Each row is a point. To make a cloud, some directions were put in groups of two or more. Within a group, all points are equally far from the middle, so they leave a hole (a ring in 2 directions, a hollow ball in 3). The other directions are filled evenly. Then the cloud was stretched, turned, moved and blurred a little. How many holes are there, and how many directions does each take, smallest first?

Cloud (14 x 2):
[[ 36  20]
 [-46 -16]
 [-42  53]
 [-48  43]
 [-52  29]
 [ 38  -4]
 [-47  46]
 [ 23 -44]
 [ 14  57]
 [ 16  56]
 [-11  69]
 [-50  33]
 [ 25 -40]
 [  7  62]]
Holes: 1 (2)

Cloud (14 x 2):
[[ 50  62]
 [ 11  20]
 [-16 -53]
 [ 10 -43]
 [ -7 -31]
 [ 15  44]
 [ 47  70]
 [-35  22]
 [-35 -30]
 [-36 -63]
 [ 28  10]
 [ 26  74]
 [ 67  30]
 [ 13  45]]
Holes: 0

Cloud (19 x 3):
[[-55  52  -3]
 [ 28 -58  -3]
 [  3  60  36]
 [-63 -26 -25]
 [ -8  56  41]
 [ -2  -3  67]
 [-50   7  48]
 [-27  46 -57]
 [-51 -39  24]
 [-42  54 -38]
 [-32  -7 -67]
 [ 52  -7  40]
 [ 37 -40 -35]
 [-70 -20  -1]
 [ 55 -27  20]
 [ 15  60  33]
 [ 11  38 -63]
 [ 51 -20 -36]
 [ 10 -61  20]]
Holes: 1 (3)

Cloud (28 x 4):
[[ 11 -19  73 -19]
 [  8 -65 -38  22]
 [-28  75  22 -11]
 [-60  43  17  16]
 [-22  -3  37  75]
 [-46   7  10  57]
 [  9  33  66  46]
 [ -3   9 -47  54]
 [ 13 -41 -67 -10]
 [-40  50 -10  30]
 [ 14   6  43 -69]
 [ 10  68  31 -29]
 [-11 -56 -24 -45]
 [-62   9  55   3]
 [-51 -17 -28  -2]
 [-17  27  31 -78]
 [ 21  12  77  12]
 [  6 -52 -17 -62]
 [-47  -1  23  56]
 [-50   4  38 -57]
 [-62 -17  16  16]
 [-12  32  65 -47]
 [ 44 -55   7  52]
 [  8 -40 -11  73]
 [ 67 -33  11 -23]
 [ 31 -50  15  64]
 [ -3  10  84  -4]
 [-38  61  54  -5]]
Holes: 1 (4)

Cloud (32 x 4):
[[  2 -30 -92  39]
 [-52 -20  30  53]
 [ -2  24 -40  74]
 [-40  32 -36 -27]
 [-19 -50 -43 -44]
 [ 43 -79   2  26]
 [-28 -44 -45 -46]
 [  3  -1 -14  86]
 [ 21  19 -70  49]
 [-34  44 -40 -14]
 [-28  -7  17 -31]
 [-43  39 -37  49]
 [-34  -5  -2 -39]
 [  9  26  13 -19]
 [-14  50 -50  41]
 [ 32  38 -61  20]
 [-37 -31  11 -34]
 [-55  24 -49 -23]
 [ 22  14 -72  50]
 [-41 -14 -22 -45]
 [ 15  39  -4 -18]
 [-83 -61 -39  47]
 [-29 -93 -33  56]
 [ 30  21 -74  33]
 [-40 -38  29 -14]
 [-43  41 -44 -12]
 [ 12  -3  44  16]
 [-73  -2 -70  -8]
 [ 52 -64   8  33]
 [-57  -7 -63 -31]
 [ 21 -13  41  44]
 [ 42 -62 -27 -18]]
Holes: 2 (2, 2)

Cloud (54 x 6):
[[ 56  -8 -16 -24 -33   6]
 [ 20  79  44  16   2 -35]
 [ 31 -42 -10 -48  63  -2]
 [ 55  12 -26  12  -7 -10]
 [-24  36  14 -11 -50  45]
 [ 19  68  41  -7 -16 -13]
 [ 12 -32  22   7   7  51]
 [-35  42 -50 -34 -53   7]
 [ 36 -12 -29  25  45 -42]
 [ 26 -24 -15  73 -21 -23]
 [ 49 -23 -14 -16  69  47]
 [-46  -4  14   9  24  34]
 [-10 -41  30 -17  44 -19]
 [ 16 -28  45 -12 -34 -49]
 [ -1  40  78 -19  24   4]
 [ 51  23 -14  15 -17  -2]
 [ 20 -42  -6   3  -1  61]
 [ 37  -8  15 -25 -41 -32]
 [ 26   8  11 -48 -17  10]
 [-26 -22 -36  35  21  20]
 [  6  44  32 -36 -30 -31]
 [ 12  -9  27 -36  48  17]
 [-26   8   1  32 -43  31]
 [ 63  12  46  18  61  13]
 [ 28 -53 -49  31  -9 -31]
 [ 18 -52  36  53  78 -10]
 [ 29 -44  61  16  31 -14]
 [ 55  10  22  54 -36  45]
 [-38  17 -61 -21  39 -39]
 [ 17 -55  -5 -53  20 -19]
 [ -7 -61  12  11  -8  36]
 [ -3  60 -17  -3  18  37]
 [-16  95  57  22  29  36]
 [ 42  41 -30  41  33   0]
 [-37  37  75  45  40  26]
 [ 27 -80 -10  48   7 -31]
 [-46  89   5  29  19  22]
 [ 28 -81  26  59 -17 -31]
 [ 32  43  65  13  40 -39]
 [ 14 -13   1 -22  17  54]
 [-27 -10  30 -14  56 -42]
 [ 29   1  -3  35  46 -50]
 [ 15  32  22 -11  21 -46]
 [ 29 -33 -59 -14  -4 -33]
 [ -5 -35 -65  24  42 -20]
 [ 20  20 -16 -23  22 -33]
 [  6   6 -38 -44 -36 -31]
 [ 41 -27  28  18   7  53]
 [-38 -41  34  14 -13 -10]
 [  7  33  10 -40 -32  29]
 [-23   6  23 -28 -36  50]
 [ 55   4  13   3   1 -30]
 [ 47 -12  -1 -15 -17 -29]
 [-20 -49 -14  15  40 -26]]
Holes: 1 (3)

Cloud (56 x 6):
[[ 13 -22 -19  46  12 -57]
 [-36  14  16  45   3  10]
 [-17 -13 -45  14 -32  30]
 [-29 -31 -47   3  -8  54]
 [-55  -3 -31  82 -19  24]
 [ 35  -7  36  24   7   9]
 [ 16   1  62  32   5 -11]
 [-17 -37 -37  19 -57 -11]
 [-55 -10 -14  68  30 -22]
 [ -1 -49  11  10  20  65]
 [ -4 -75 -41 -28 -38  -2]
 [-29 -16   1  46  63 -37]
 [-43  -8 -31   8   4  88]
 [ 41 -48   3 -57  -4  -1]
 [-28 -13  19  62  15 -50]
 [ 10 -37 -34   9 -68  27]
 [-19  20 -16  12 -22  55]
 [ 23 -16 -50  55 -11  52]
 [-16 -65  23  55  21 -65]
 [-62 -30 -27   5 -15  22]
 [ 10  30   5 -16 -45   0]
 [  3  14 -33  13 -50 -40]
 [-37   0 -54  18 -59 -16]
 [  8 -13  17  49 -30  27]
 [ 12   2  16  56  29  36]
 [ -8 -20   9  83  50 -19]
 [-16  29  11  22  -6  83]
 [ 45 -62  41 -66 -14  33]
 [ 26 -13 -12   9 -50  -8]
 [ -7 -34 -64  -7 -52  31]
 [-11  32 -40  27  15 -26]
 [  8 -52 -27  33 -18   2]
 [ -5 -19  18  21  -1  65]
 [ 29 -60  14 -64 -28  47]
 [-54 -18 -17  28 -52 -10]
 [ 13 -23  21 -12  10 -37]
 [ 11 -12   6 -44  28 -22]
 [  2 -22  32  -2  13 -55]
 [ 25 -21 -39  62   6   7]
 [ 37 -60  -2 -33  -8  62]
 [  8 -18 -38  69 -51  71]
 [-16  14 -53  18  -6  34]
 [-45  24  -8   6  -3 -30]
 [-32 -36  39   7  35 -89]
 [ 18   1 -16  -3  -7  50]
 [-29   5 -23  -6  -5  65]
 [ 11  -1  -7  -6 -12  95]
 [ -8 -10 -26   2 -20 -79]
 [ 15  -8  41   6  30  44]
 [-14 -46 -41  63  -2 -10]
 [ 11 -67 -46  16 -16 -17]
 [ 11 -37 -34  -7 -37  46]
 [-38  -5 -66  34 -43  17]
 [ 17  36  10  -1  15  49]
 [ 30 -59  37 -38   1  38]
 [-29  -1  23  56  37 -44]]
Holes: 0

Cloud (84 x 8):
[[ -2 -32 -26  22 -30  12 -23   1]
 [-32  27  -1 -63 -18 -78  15 -13]
 [-13  64 -18 -43 -10 -56 -10   0]
 [ 14 -12 -15   6  61 -68  29  28]
 [-12   9  21 -17  59 -25  19 -35]
 [ 28  77 -40 -25   4  -2   7  -6]
 [ -6  24  13  43  10 -44  30  35]
 [-26  56 -43   0  21 -14  74 -13]
 [ 14  12 -45 -38   8 -58  23 -27]
 [  7 -30 -15  57   6  -7  38  27]
 [-58  15  24 -32 -21  21  29   5]
 [-66  23  12  41   6   8  -9  -3]
 [ 50   7  11   2  63 -12  40  49]
 [-55   0   3 -16   2 -22  14  54]
 [-35   2  21   7  11  33 -32 -14]
 [-22  -2  31   0  55  29  21  -3]
 [ 19 -15 -50 -52  20 -39  39 -31]
 [-62  31   8 -13 -32 -21 -18 -72]
 [  9  11  34 -10  56 -19  10  44]
 [-24  46 -33 -35  80 -42 -18  67]
 [-49  45  25  31 -18 -15   3  51]
 [-19 -12 -38  -8   2 -71  36 -18]
 [-68 -13  -3  10 -46 -20  35  40]
 [-38  67  13  28 -11 -57 -16  11]
 [  8  23 -27  -9 -14 -23  37 -47]
 [-35 -10  16 -24  27 -34  11 -36]
 [-73  29 -36 -25 -40 -27 -20  11]
 [  8  13  10  55  -3 -52  26  53]
 [ -7 -10 -16  -2  30  32  48  64]
 [ 38  38 -15   7  -4 -77 -30 -20]
 [-21  47 -24  29  -3  23   5  28]
 [-15  43  69  19  49   3   3  23]
 [ -3  24 -27 -22  25 -19 -28  57]
 [-23  72   5  -2  34 -10  79  21]
 [-30  -8 -36 -51  26  -8 -17  -7]
 [ 13  28 -64  -1 -11 -29  -4  15]
 [-47  60 -35 -44  27 -38  18 -44]
 [ -4  60  12  26   9  -5 -34  20]
 [-11  58 -23 -25  55 -65 -29 -12]
 [-30 -11 -16  48  -4 -49  49  -6]
 [-32  18  27 -25  28  10  32  78]
 [-58   8  -4   8  -7 -62  39  12]
 [-40  50  16  11  14  50 -15 -25]
 [ 19  24  24  -8  18  25 -55  50]
 [-11   2   3  20  -9 -40  -8   7]
 [-14  -3 -33  28  56  -8  35  -9]
 [  3  21 -50  37  37  18 -13 -30]
 [-53  61 -35 -53  21 -22  68 -10]
 [  2  67  61  -9  18 -30  50  25]
 [-66  56 -61 -24   8 -16  -6   7]
 [ 22  38  21 -64  36 -14  41   4]
 [ 10 -41  -6  -4  31 -32  25  -7]
 [-26  80  16 -23   8 -53 -33 -24]
 [ -4  26 -51 -12 -50 -14  20  11]
 [ 13  22 -31  -5 -56 -11 -10 -29]
 [-51  61 -19 -68 -32 -37   3 -15]
 [ 24  25  19 -40  50  11   4   5]
 [ 50  34 -14 -60  41 -43  43  12]
 [  6  -3 -27  26  30 -95  39  10]
 [-55  13  -4 -43  -7 -47   8  11]
 [ 13  42  12  -8  70 -35 -41 -40]
 [ -9  12  35 -25 -19  -5  38  26]
 [-27  70  21  -8  37 -53  44  15]
 [ 38  23 -12  15  77 -23  42  41]
 [-31  54 -31 -42  51 -58  45  29]
 [  2   9 -26 -43  17 -23  13  88]
 [-46  74 -65 -30  -2 -36  -8  10]
 [-42  61   8  -7 -14   1   5   0]
 [-62  39 -33 -70  76   7   6 -12]
 [-73  41 -45 -68  13   1 -22  10]
 [-34  12 -63 -18  27  -8 -25 -51]
 [ -9 -23 -61 -17  -1 -55  54   7]
 [-29  68  29  23  -2 -29  35  23]
 [  4  17 -57 -14  -6 -15  -5 -48]
 [-19  -1  37  33  49  -8  30  -3]
 [-11 -38  19  54  13  -9  23  44]
 [-27  14 -39   7  57   0 -41 -37]
 [-48  41 -16 -77 -18  10 -36 -34]
 [  5  12 -47 -70  -6  16  -3  19]
 [-28  20 -17  26  18  19 -10 -25]
 [  2   9 -62 -15  46  16 -13 -54]
 [-21  49  22 -14  38  14  -7  28]
 [-23  53   2 -13  37 -42   3  33]
 [ 31  25  -7 -39 -20  27  41  -6]]
Holes: 0

Cloud (100 x 9):
[[  0 -17 -18 -26 -19 -13 -43   9 -55]
 [-24 -69   6 -32  37 -10 -22  38 -20]
 [-42  15   9 -23 -17   9  12  66  52]
 [ 81 -56   1  -9  11   3  -1  18 -27]
 [ 30 -15 -34  -1 -12  67  16  -2  14]
 [-37  -8  30  -4 -53  31 -12  38   2]
 [ 59 -13 -15 -77  20  45  24 -10 -32]
 [  9   3 -24 -32  64 -36  22   2 -11]
 [ 14 -29 -45  -5 -40   9   5  57  -3]
 [-32   5  33   7  35 -40  -3  83 -65]
 [ 36   5 -33 -23  33   5  54   1   4]
 [ -9  52 -48  64   2  -3   6  62 -23]
 [-33  23   1 -11   8 -12  26 -28 -68]
 [-15  56  10  36 -19 -16   3  60  35]
 [  8 -70 -17   1 -32  -7 -33   8  44]
 [ -7 -82 -21 -29 -41   6  29 -34 -44]
 [ 35 -33 -52   8   3  -9  54  16 -41]
 [ 51 -34 -44 -44 -40  34  18  17 -28]
 [  0  33  16 -22 -28 -33 -16  -1  20]
 [ 61 -20  -6   6   0  40  21  33  16]
 [ 12   4 -53  35 -50 -22   8  24 -38]
 [-27 -57 -17  34  36  -7 -16  59  16]
 [-55 -36  47 -13   8 -26  21  59 -68]
 [-17 -37  29 -21 -23 -14  10  75  -9]
 [ 61 -40 -29 -57  25  19 -18  15 -73]
 [  5  56  -6  34  11 -18  37  41 -25]
 [ -5  53  30  21  16 -17  35  69  -4]
 [ -7  12  46  -2  -9  23  -1 -15 -46]
 [  3 -13 -62  41  32  -1 -10  14  11]
 [-28  21 -36  65  -8  15  28  39 -31]
 [ 22 -54 -11 -41  31   4 -19  42 -33]
 [ 53 -54 -59 -13   2   9  19  -2 -43]
 [ 26 -36 -23  -5  11 -24  66  19 -54]
 [-40 -35 -24  40  30  31 -13 -31  -2]
 [-15 -24 -60   8  -3  14  42 -44   9]
 [-19   5   2 -11 -33  71  12  27 -19]
 [  9 -60  -4   6 -40  41  -5  20  21]
 [ 12 -22 -19  -5  57   7  17 -32 -66]
 [ 10 -10 -64  23 -57 -18  22  27 -19]
 [-27 -11 -11 -51  29 -61  73  20 -24]
 [ 24  26 -19  27 -15 -44  29 -64 -20]
 [ 23 -60 -61  39 -44  27  26  -8 -30]
 [ 43 -31   3 -12  -6  12 -21  -5  23]
 [-43   1 -12  52   1 -35  30  74   1]
 [-13  13 -40 -26  57   9  -7  11  -9]
 [  9  41 -29  56   5 -34  23  34 -33]
 [ 43   4  53  -6  -6 -34 -14  69 -37]
 [ 48 -60   9 -56 -21 -19  19 -34   8]
 [ -5  -7 -30  56 -14  38  49  -4  11]
 [ 67  10   1 -51 -53 -21  40   8 -50]
 [ -1 -66 -13 -21 -38  35 -20  -4  25]
 [ 15 -11   8  15  -3  18 -20  50 -95]
 [  3 -11   6  23  30 -56  19 -41 -36]
 [ 59 -47   5 -29  28 -65   6   9 -35]
 [ 11   4 -23  69  10 -28 -30  55 -23]
 [ 73  -1 -20 -47 -18   0 -24 -20 -14]
 [-42 -23  -3  62  -7  -2  47   1  45]
 [ -3   0 -30   6  61   2 -25  44 -45]
 [-29  10  35 -26  -6  11  29  55  13]
 [-35 -69 -27  23  14  14 -28 -22 -26]
 [-13 -65 -26  36  17  -9  29 -22  -8]
 [ 12  24   5  24 -38 -18  -5 -34  13]
 [-66  17  12  31  23 -19  -7  38 -35]
 [-17  28  30 -15  -4   9  26 -13 -51]
 [-51 -24 -14   0 -32  18 -10  42 -57]
 [ 39 -49 -38   8 -62  20   1 -28  52]
 [-43 -10  -5  -9 -69  50   7 -18   6]
 [ 38  -5   9  26 -48 -26 -33  25  -6]
 [-44  28  27  31 -41 -18  -2  37  48]
 [ 14  20  -2  25 -61 -35  35  26  64]
 [ 11   6 -45  30 -32 -13  65 -26  33]
 [  6 -71  -4 -14 -20  53 -40  -6   2]
 [-68 -54  -1  31  18  16  32  19 -21]
 [ 74 -45 -22 -20  22  -6  -7  23 -45]
 [ 17 -35  -2 -21   6  42  54 -54 -25]
 [-31  -3 -31  59 -11 -47 -22  -9   1]
 [-76   5  27  34  -5 -48  22  -5 -11]
 [ 70  27  20  13 -17 -34 -16  35   8]
 [-44 -28 -65  -4  27  49   6  29 -24]
 [-33 -32  51 -28 -36  15  35 -10  -8]
 [ 16 -60   2  25 -36  54  20  25 -72]
 [ -6 -88  27 -20  -2  43 -11  18 -24]
 [ 59 -18 -18 -48 -36  12  51 -22  -5]
 [  4  19  17  51 -43 -27  -9 -22  34]
 [  7 -63 -36 -21 -40  22 -51 -55 -42]
 [ 38 -68 -22  21  -5   7  46   4 -53]
 [ 55 -56  -9  -9 -25 -30 -19 -39 -29]
 [-12 -38 -25 -15 -57   4  11  16 -32]
 [ 15 -79 -21 -14  -5   8   7  -3 -30]
 [-17  -6 -48   8   0 -22 -13 -44 -39]
 [ 24 -14 -19  32  22 -34  15 -41 -55]
 [ 48 -58   6 -33  39 -21   5  39 -40]
 [ 55  15  23  26 -33 -15   1  80 -21]
 [-36 -25  46  20  30 -32  -7  30 -75]
 [ -3  45  46   7  -1 -11   1  74   5]
 [ 22   8 -37  -3  44  -5  14 -17  -7]
 [-25 -59 -59 -33   6  37   0  -3 -43]
 [ 54 -25  20 -61 -13 -15 -13 -40 -35]
 [ -7 -42  -4 -28 -19  20 -20  47  47]
 [ 16 -28 -15   3 -14   8  38 -40  38]]
Holes: 2 (2, 2)
